Rows are points. The points of each table are mixes of a few directions, plus a little noise. Count the directions of each table, and those that both share. Where both have some left over, give the other angles between the two spaces (their principal angles), to ten degrees, smallest first.

First (6 x 3)
[[ 20 -43 -13]
 [ 24 -52 -16]
 [-11  23   7]
 [-41  88  27]
 [  1  -1   0]
 [  7 -15  -5]]
Second (4 x 3)
[[-15  32  10]
 [-11  24   7]
 [-11  24   7]
 [ 37 -80 -25]]
Directions: first 1, second 1, shared 1

First (6 x 4)
[[  1  31 -35  30]
 [-61  -6 -26  -4]
 [ 48 -33  63 -32]
 [ 27 -15  31 -15]
 [ 18  -1  11  -1]
 [-33  24 -45  24]]
Second (8 x 4)
[[ 35  23  40  44]
 [-35  -2  13 -44]
 [ 38  37  72  50]
 [ 20 -16 -47  26]
 [ -7   4  15  -8]
 [-26  -8  -5 -34]
 [-15 -24 -49 -20]
 [-12 -17 -36 -12]]
Directions: first 2, second 2, shared 0; angles 30, 60

First (8 x 6)
[[ -5   1   2   3   1   3]
 [ 95   1 -26 -62 -38 -53]
 [ 26   1  -8 -19 -11 -16]
 [  2   2   0  -1  -1  -1]
 [-34   0   9  23  13  19]
 [ 35   0 -10 -23 -14 -20]
 [-89  -3  24  56  34  49]
 [-34  -2   9  21  12  17]]
Second (9 x 6)
[[ 12   0  -3  -8  -4  -6]
 [-82  -1  22  53  32  46]
 [  5   0  -2  -4  -2  -3]
 [ 12   0  -3  -7  -4  -6]
 [ -3   0   1   2   1   2]
 [-31   0   8  20  12  17]
 [ 59   1 -16 -38 -23 -33]
 [-62  -1  17  40  24  35]
 [ 91   1 -24 -59 -36 -51]]
Directions: first 1, second 1, shared 1

First (8 x 8)
[[  5  40   1  33   2 -16 -24  -8]
 [  6 -38  -3 -35 -11  18  15   8]
 [-32  24   7  32  31 -19   9  -4]
 [ 23 -36  -6 -40 -26  22   2   7]
 [  5 -55  -3 -50 -13  25  26  12]
 [-44  90  12  95  53 -50 -17 -17]
 [ -2   4   1   4   2  -2  -1  -1]
 [ 38 -30  -8 -40 -37  23 -11   5]]
Second (9 x 8)
[[-17  22 -16  38   1 -23  47 -27]
 [ 21 -30   2 -38 -15  24 -18  15]
 [ 25 -17   2 -29 -11  34  -3   4]
 [-36  58   3  65  36 -36   6 -16]
 [ 19  25   5   8  14  37  11 -12]
 [-29  19 -29  49 -14 -44  74 -38]
 [ 14 -37   5 -43 -15  10 -32  24]
 [ 28 -19   7 -37  -7  38 -17  10]
 [-25 -18  18 -14  11 -37 -72  40]]
Directions: first 2, second 3, shared 1; angles 70

First (8 x 9)
[[ -9  19 -11 -56  16  33 -40 -17  11]
 [-46  85 -35 -95  23  39 -30   8  27]
 [-10  14  -3  13  -6 -14  25  18   1]
 [ 47 -88  35  70 -15 -18   3 -24 -23]
 [-16  27  -9   7  -4 -14  26  22   3]
 [ -3   2   4  48 -15 -35  49  27  -7]
 [  2  -2  -1 -19   7  15 -22 -12   3]
 [ 31 -58  21  33  -6  -2 -11 -24 -13]]
Second (7 x 9)
[[ -5   8 -45 -15   3 -15 -11   0  20]
 [-25 -10  -2 -16  -4 -15   5 -22 -28]
 [-22  13   3 -39  20 -28 -24   5  17]
 [ 37  72  47  10 -57  70 -31  44 -16]
 [ -2 -32 -46   3  46  13   5  29   6]
 [ -8  16 -13 -17 -12 -16 -11 -10   7]
 [ 25 -67  58  74   3  -8  67 -47  -6]]
Directions: first 2, second 5, shared 0; angles 30, 80
